Each point is reached from the start by the listed moves, each made once or not at all, plus a little noise. Say if it took an odd or an even number of moves. Then give how often each move was made.
In the rows, zero is written as 128.

Moves:
(1): [168 123]
(2): [133 164]
Start: [154 138]
Points:
[194 132] => odd (1, 0)
[153 139] => even (0, 0)
[161 174] => odd (0, 1)

Moves:
(1): [190 136 140 129 119 130 108 135 124 155 156 121 126]
(2): [129 199 117 130 160 116 133 107 110 109 131 130 109]
(3): [139 127 180 144 142 133 137 112 101 117 115 108 128]
(4): [128 124 106 178 117 130 136 124 137 127 150 123 114]
(5): [143 104 113 116 192 119 120 107 132 139 124 117 119]
(6): [113 125 119 112 134 205 129 130 124 136 139 123 108]
(7): [131 119 129 119 124 125 201 114 124 123 138 143 137]
(8): [121 126 135 132 135 125 126 174 118 138 126 144 139]
(9): [130 126 155 138 131 137 143 128 172 143 117 129 111]
(10): [110 118 129 130 143 105 133  91 128 197 119 117 135]
(11): [116 124 141 101 138 114 135 121 134 131 196 115 141]
Start: [128 161 134 153 109 148 145 144 130 116 134 158 132]
Points:
[144 121 187 145 186 231 238  94 140 133 131 136  94] => odd (0, 0, 1, 0, 1, 1, 1, 0, 1, 0, 0)
[201 238 187 174 141 140 138 117  76 116 155 130 109] => odd (1, 1, 1, 0, 0, 0, 0, 0, 0, 0, 0)
[172 199 135 162 213 199 153 151 156 176 249 132  76] => even (1, 1, 0, 1, 1, 1, 0, 1, 1, 0, 1)
